Each wall is flat, endless, passes through zero and stands at right angles to its row. A trip goes straight from one point to another. List the walls that it crosses, first one first.

Walls:
(1): [-54   9]
(2): [ -7 -15]
(3): [-23  29]
(4): [-40 -15]
(5): [  0 -43]
Trips:
[ 38 -20] to [93 14] -> 2, 5
[66 46] to [-23  94] -> 3, 1
[18 19] to [11 39] -> none
[-11  15] to [48 11] -> 4, 1, 3
[-3 42] to [15 21] -> 1
[-39  48] to [-45  54] -> none
[-52 -29] to [-43   6] -> 5
[ 18 -71] to [-26  -3] -> 1, 3

Walls:
(1): [-12  21 -24  56  44  -4 -50 -27]
(2): [ 12 -17  -3  13 -24 113  36  22]
(3): [ 85 -12  38  57 -47   1  -9  49]
(4): [-15   4   8 -30  -6  25 -20  -5]
(5): [-17 -24 -28 -17 -22 -21  34 -26]
(6): [ 23  33  10  15 -64  13  15 -63]
Trips:
[-21 -30   1  -3 -81 -40  57   4] to [ 67  13 -53 -17  23 -42 -45  -9] -> 1, 6, 5
[-23 -27 -51  62  18 -32  26 -10] to [ 22 -30 -15  20  22   2 -94 -34] -> 5, 3, 4
[-50 -22 -52 -27  30 -16  10 -23] to [-41 -37 -24  23 -31 -39 -66 -18] -> none
[-76  27   8 -12  38  -1  26 -28] to [-71   6  27  13 -33  28   7 -63] -> 6, 2

Walls:
(1): [-66  48 -26  46  38 -80 -60  48 -20  -6 -58  62]
(2): [ -1  30  46 -37   4  -5 -60  -6 -20 -61 -28 -18]
(3): [-11  11   0  20  51 -29  -8  23  42   1   2 -12]
(4): [-52  28 -58 -13   2   1 -42  59 -43   3 -73   1]
(5): [  3  29  19  -5  67 -15  49  37  24  36 -21  25]
(6): [ 18   2 -17 -44  -6  80  26  13  11   0 -13 -44]
(7): [  2 -58  16  -3 -31  32  33  13 -24 -27 -39 -22]
Trips:
[ 61  33  25   7  22  -1 -40   3   6  40 -38  30] to [ 54   1 -24  -8  21 -25  21 -21 -16 -96  16  26] -> 4, 3, 5, 1, 7
[  8 -23  92 -15 -20  12 -14  24  16 -48  53  22] to [-50  29 -26  17  18  13  23  51  11 -90  34  70] -> 3, 1, 5, 7, 4
[ 32  43  -8 -12  33  46  15  66  15  -5 -43   2] to [-33  23  -6 -35 -24   7 -28 -18 -19 -39  29  23] -> 7, 3, 5, 6
[-24  30  21 -64  29  44 -61  35  37 -45 -90 -24] to [-20  18  -8  33  71 -62  27 -40  28 -14  26  -3] -> 7, 6, 4, 2

Walls:
(1): [ 29 -42 -30  16 -15   8 -27 -25  -8  15 -36  -8  37  19 -52 -20  -9 -13
  27 -14  50  -6 -20 -48]
(2): [-22  -7  17  -9 -44  26 -14   6 -31 -13  -8 -43  19  12  32 -58 -13 -47
 -31   7   0 -20 -10  19]
(3): [ 21 -15   9 -38 -21  -3  13  28 -14  11 -55 -46 -11  -4  23  10  -7 -29
  44 -30  33   0   8  28]
(4): [-20 -26  44  43 -19  18 -48  31   2  -6  30  -2  49  14 -26 -14  21  17
  -6  16 -13   1  -7  50]
(5): [-16 109  81  -3  11  84 -39  16 -36  43  -5   7  -4 -37 -52  12  25  14
 -31 -38  18 -16  25 -69]
(6): [ 56 -16   3  84 -33  13  21 -21 -47 -22  33 -27  57  21  46 -43 -27  72
  -5 -30  40  38 -13 -33]
(7): [-15   6  31 -20 -23  37  -1  27   5 -47   6  38  12  27  29 -32  27   3
  23  34  62  39   6 -45]
(8): [-67 -68 -15 -60 -47  14  31 -32   9  26  26 -29  -2 -31  21  -2   5  12
  19  -9 -12  30  42 -25]
(9): [ 14 -25  63 -26  50  36  -4  49 -47  -1 -21  40  18   7  12   6  47   6
  33 -96 -18 -52   9 -20]
(10): [-27 -23 -18 -11  -7 -28  -2   6 -17  16  22 -18 -43  -3 -15  67 -44   2
  25 -54 -17 -65  48  35]
Trips:
[-59 -27 -17  73  -2  -1 -52 -31 -34  76  19 -11 -31  50 -52  48 -13  34
 -37 -24   4  -5  -2 -26] to [ -11   16   53   -2   67  -33  -49   -2  -20   13  -37    6   51  -21
  -11    3  -26    7  -11   -6  -27  -14  -28 -107] -> 8, 9, 10, 4
[  -2   19   48   19   45  -37   53 -121  -11  -40   69   47    2    3
  -22   75   11    9   15    4  -21   -4  -58  -24] to [-31  84 -88 -30  -7 -21  57  49  57 -31  -5   4   1  19  37  23  12 -22
 -18  -7   4 -27   7  29] -> 6, 3
[-46  24 -31  -5 -31 -28  33 -35 -16   7  -4  98  -8   2  -9 -78 -49  22
 -13  24  26   6 -27 -22] to [ 30  38 -22  60 -50 -45 -27 -26  40 -42 -35  34 -12 -24 -38  15  18  38
   0 -51 -13   3 -36  50] -> 2, 8, 7, 4, 10

Walls:
(1): [ 17 -36  13 -11  22   5  19 -59 -32 -72  50 -17  77 -27  32 -13 -22  -4
  42 -26 -37 -34 -24 -28 -10  16  23 -48  82 -17 -58  22  35  79 -44 -57
  59 -17 -10  20 -53  35 -53  37 -36   0   5   6]
(2): [-52 -67  19   6 -41 -65 -20  39  50  27  -4   3  28  80  28 -17 -68  11
 -50  -3  21  86 -59 -27  25  21  16 -36  40 -28  56 -10 -44 -10  19  13
 -16  42  47  44 -21  11 -16  80 -27 -15  97 -57]
(3): [ 40  -2  24  20  71  23  30  46 -67  14  44 -22  12  -4  18  -8  11  85
  -2  25 101 -19 -14 -23 -16 -45 -92  -2   5   5 -44 -50 -72  85  29 -21
  -7  17  10   4  83  19  -7  79 -35 -13   4   0]
(4): [-32 -19 -24   6 -20   2  -8  24  49 -24  17  -6  49  41 -30   0  43  15
 -18 -22  22   4  50 -15  -2   8 -21  18 -60 -40 -45  85 -40  43  34  -7
  31  12 -21  -3 -31  -5 -34  13   9  -8  37  19]
(5): [-37   2  43 -15 -19  32 -25  17 -41 -62  64  22  10  35   1  14 -27 -28
  14  -4   4  18 -32 -36 -23  33  40  64  69  32  81 -35 -21   5   8 -38
  10 -13  12   1 -43  -2 -79 -40 -43  57  29   4]
Trips:
[ -7  -8  -1 -16   2  -2 -29  27  19 -14 -10  14  31  64  -3 -13  65 -25
 -37 -19   7  56 -77  11 -40  27   6  22 -36  42  36 -55 -34  60  -2  53
 -22 -20 -22  77  19 -44   5 -31  20  66 -10 -36] to [ -8   7  17 -26 -11   1 -28 -25 -13 -26   7  90  30 -11 -30 -12 -36  18
  49  22  10  17 -21   2   0 -47  43 -24   5 -43  17   2 -28  34  -3  37
 -12  -2 -19 -38 -14  20  -7   8 -49 -31  43 -11] -> 3, 1
[ -5  32  -8  54  22  23  -6  32   6   5   8  -3   0  36  29  13 -14 -26
  -1  -4  11 -37  14   1 -14 -12 -31  53  47  49  10  51  -4   3   6 -31
 -14  36 -18   8  22  28 -93  50 -60 -57 -15   9] to [-18  40  53  17  37 -32  -3  28  36 -40  -5 -18  17  41 -36  20  77  85
  44  19 -66 -14  70   0   6 -37 -20  38 -10  28 -62  43 -31  10   6  14
  -7 -21 -53 -33  71 -61  -7 -46  10   6  37 -22] -> 2, 1, 5
[ 29  27   6  25  13  13  40  -2  16  65  -5  20 -73  12  -4 -60  -4 -36
  23  29  35 -30 -19 -74  49 -68  35 -13  37 -35 -55  18  68  11 -34  -4
 -27  53  44  30  -6  26  49  -5  23 -19 -25  -2] to [-46 -59   4 -35 -35 -46   1   3  27 -41  34 -32  36   5  10  16  16  31
 -37 -23 -19  -4  47 -48 -17  34   4 -49 -52  58  41 -33 -76  26  34   0
  46 -35  29 -14 -34  20   0 -40  -9 -25  -8   5] -> 1, 2, 3, 4, 5
[-43  -7 -17  19  42  30  51   8 -52 -52  -4 -40 -14 -10 -46 -29  56 -14
 -13  -6 -22   3  37  10  47  57 -18  18 -78  57  12  43   7 -23   2  71
  -3 -30   7  -5 -27 -37 -19 -61  -4   5   9 -36] to [ 29   9  11   8 -23 -21 -90  57 -10  -8 -31  42  46  11 -28 -13   6  16
  34 -46  79  28 -25 -13 -22   5 -32 -22  -8  -1  16  13  48   8 -47  58
 -31  46  21  -8   0 -35 -76  37 -42   6  41  10] -> 2, 3
[ -8   2 -14  39  45  17   0  27  11  30   0  21   7  61   4   5  40  16
  -4  -3  12  23  26  89  26  23 -10 -25 -32 -18 -37 -14  48  -7 -22 -10
 -28   6 -42 -63  10  26   9  15 -13 -23 -25 -54] to [-17  13  -7 -26  14   5 -65 -30  36  -1 -45  55 -15 -53  67 -19  72   4
  42 -25  53 -22  61   1  12 -38  63 -15 -22  23 -38 -57 -15 -22   1 -30
  44 -66 -38  63 -17   0 -84  -4  28  -1 -45 -71] -> 3, 1, 4
[  10   11   13   34   -1  -18   31   32   14  -65   58    2  -38  -18
   -1  -63    2    0  -38  -44  -14    1  -37  -28   28   30   -8  -10
   26   -1 -121   -1  -12   14   39  -10  -16  -12   12   36   -1  -44
  -26   43  -67   13   31   56] to [ 14 -58 -47 -20  -5  46   6  22 -42 -17  19  19  34 -84  61 -35  15  26
  31   8   9  13  66  10  19  23  10  52  27  23 -41 -15 -17 -36  54 -26
  -5  36   9 -27 -19  52 -50   3 -44  40   7  18] -> 2
[ 28  19  49  -8  21 -17 -17 -15  37   8   7 -74 -63  26   3 -20 -34  40
   3 -40  45  43 -56 -66 -25 -18 -52   7  -3  34  34 -45  53   1  30 -10
  30 -69  26 -36 -24  11  19  75  -9  17  14 -10] to [-15   8 -26  10  -2  -7  -1   4   3  29   6  28 -73   1 -30 -18 -27  11
  -7  34 -26   2 -38  46  -6  86 -13  -7 -13 -52  74  -2  -7   9   5 -33
 -23  11 -35 -23 -35 -31   7   8  34 -16   9 -41] -> 3
[-26 -39  22   8 -52  51  57 -35   9  18 -13  -9  11  70  25  59   5  13
  11 -27 -10 -14 -30   5  46 -33 -37 -40 -31 -58 -13 -13 -10 108  70  11
 -37 -16   6  10  41  25  12 -42 -17 -32 -16  -7] to [  8 -46  -1  39   2   8 -64  67  11 -20 -33  10  30 -25  57 -14 -23   1
  -7  14  -2 -39  -2  19   6 -57 -10  51   0 -52   6   7 -11  37 -25  69
 -10  31  42  38  -1  -6  13   1  20  14 -39 -10] -> 1

Walls:
(1): [-36 -44   6   2  -6 -24  23 -11  -1 -71   2  16 -14 -70  32 -23 -35 -62
  41   9 -24   9   5 -16  -7 -49   8 -18   3  -2  -4  10   0  45   9 -12
 -49  13 -60  36 -21  51  32 -72  48  -2  43 -16]
(2): [ 47  50   5  -7  23 -18  35   1   4   3 -31 -12  42 -45 -18  -9  35  27
 -39 -21 -52   9  23  41  17  16 -19  39 -11  47 -15 -27 -10  12   1 -54
  28   1  56  27 -10   7  19  37 -13  -9  12 -35]
(3): [ 25 -22  70 -13   2 -14  19 -43 -28  47 -22  -5  21  32  16 -16   6 -72
 -33   0  12 -25  27  30  -5 -20   8 -61  51   9 -20  31   0  31  41   2
  17  40  29   5 -49 -20   8  -9 -21 -15  11  28]
(4): [ 39 -66 -51   6 -18  11 -34   6 -11 -45 -16 -19  -4  23 -87  -5 -35   8
  67 -43 -17  17 -33 -13  40  59  11 -39 -34 -38  19  32  31 -37  40  46
   6 -38  45  38  20  76   7  40  47 -13  27 -48]
(5): [ 23  42  34   9  40   0   1  83 -22 -33  -1  17  45 -43 -20  -9   0  15
  -4  19 -16  15  -5 -95  20  23   6 -59  20  -2  47  -3  -2  37 -12 -55
 -21  28  25 -23   6 -29  39  38   0 -23  -4  25]
(6): [-60  -6  34  51  -4 -16 -22  28  -3  37  14  -4  29  46  11   9 -60 -75
 -25 -40  29  22  16 -28 -10 -24 -10 -39 -23   4 -21  12 -36 -30  20  -2
  31  -4 -50 -23   0  47  19 -19  23  17  29 -27]
(7): [-47 -45  -2  58 -14  39 -31  27  47  13  17  42 -35  62 -63   6  12  -4
 -38  34  26  34 -11  66  15 -31 -35  26 -63 -15  20  -6   6 -27  57 -12
   2  22  13 -17 -61  87  18  40   9 -18  -3  21]
(8): [ 13  42  25 -21  15   5   0  39   8  25   5  -5 -43 -45 -30  20  -2 -17
   4  65  -6  11  49 -35   3 -10  41  39  21 -42  -1  37  44   6 -49 -13
  11 -31  22 -13  21  16 -20  32  25  12  -5 -24]
(9): [-42  17  14 -14 -16  31 -55 -17  -8   8 -41  18 -36  -2  77 -14  32 -28
  -6 -27 -26  53 -94  -9  57   3 -38  32  12 -29 -23  30 -17 -17 -20 -58
   3 -59 -11 -27  35 -14  38 -78 -43  10 -35 -10]
(10): [-25 -35 -36 -27  -2 -19  33   6  50  47   9 -30 -25  -4 -20   4  68 -27
  22 -43   4 -45  23  -3 -29  -2 -34  37  10  25   7 -40  -9 -51 -38   8
  32   8 -34 -34 -10  14  64 -12  24  -1 -29 -20]
(11): [-53  18  -3 -91 -24 -53  40  50  63 -58  28  19 -11  -9  16 -13  30  -2
   6  36 -20  -9  51  98  -4 -28  12 -22 -22 -25  13  18 -23  34 -52  58
 -40 -40  18   2 -17  -4 -25  27 -21  -6  -1  10]
Trips:
[  -4    8  -19   -8  -28    7   -9   10   43   49 -103    5  -14  -23
  -66   78   46  -21    7  -21  -24  -71  -49    4   45   23  -19  -14
   39   -3  -44   -4   16  -56  -64  -39   32  -51  -13  -49  -31  -26
  -33   12    8   14   20   41] to [  9  55  31  -7 -42  36   8 -29  23  49 -38  40 -19 -33 -52  21  39   6
  46  -2  23  74  13  -8 -31  36 -14  -1   1 -21 -11  45 -27 -34  -6 -59
 -65   5 -33 -27   6 -35  62  12 -13 -18  68  34] -> 4, 5, 7
[  40  -16   -7   36   13  -27   38  -45   35   54   43  -11   59    5
   49    7  -43    8    8  -16   66 -105  -18   22   -4  -46   41  -14
   -8  -48   34   -4  -33  -42   22   -5  -64  -42   -7   59   -4   -7
  -13    0   28  -38    2  -52] to [ 32   8  20  24 -31  12  53   0 -45 -35  -7 -49  36  35 -50  15  26   7
   0  -7  24 -31   8 -10 -13  28  54  35   3  27  -4 -20  39   1 -30 -11
 -13   3  18  -2 -33  -8  30  42 -31  23 -21 -75] -> 1, 2, 6, 8, 5
[ 12  29 -54 -17  79  36 -21  36 -21  33 -24  26   8  64 -23 -21  30  34
  -9  -8   2  49 -21 -29  23 -85  10   2  20  17  22 -60 -16   4   2 -22
 -23 -34  29 -24  54  52 -24  48  -4  12  28  10] to [  1  -4   0  10  13 -16  17  15  -8  50 -20  28  -4 -29 -28 -33  20 -30
  33 -13 -10   4  15   7  47 -15  14   3 -10 -16  71  27  32 -32  27 -84
  15   1   5  30   2   9  -1  21  39  13   0 -32] -> 6, 10, 1, 3
[-48 -10 -58  -8 -20  -5  -1  50  24 -13  67 -40   8  14  32   5  40 -32
  19  10 -17   2  60  48  48 -41 -42  53 -34 -17  17   9   4 -52   2 -18
  15 -16 -32  22   4  32  36  23 -21 -22  -9 -30] to [-30 -48  18 -16  16  22  77  75  36  62 -22  39 -11  -1  10   5  15  12
 -10 -33  23 -15  18 -30  41 -36 -36  15   7  34  19  -5  20  31 -50 -27
   9 -67   7 -97 -52  11 -24 -31 -26  -2  27 -32] -> 4, 1, 5
[ 21   2   9 -17  15 -21  15  20 -12  32  17   9  -8  40   5  18  33 -18
 -36 -89 -15  -3 -75  18 -15   5  11 -20  27  37  47 -34   6 -51  19 -18
  48   1  16 -19  14  44 -27 -34  -6 -16 -18 -29] to [-43 121 -51  41 -39  13 -45 -75   7 -26 -13  16  19   6  19  -5  54 -24
  -9  18  37  76 -56 -57  49 -48  17  -7 -62  59  46  25 -28  31  63  -3
  11  25 -37 -14  -6  64 -56 -21  41   3  68  28] -> 3, 10, 1, 2, 4
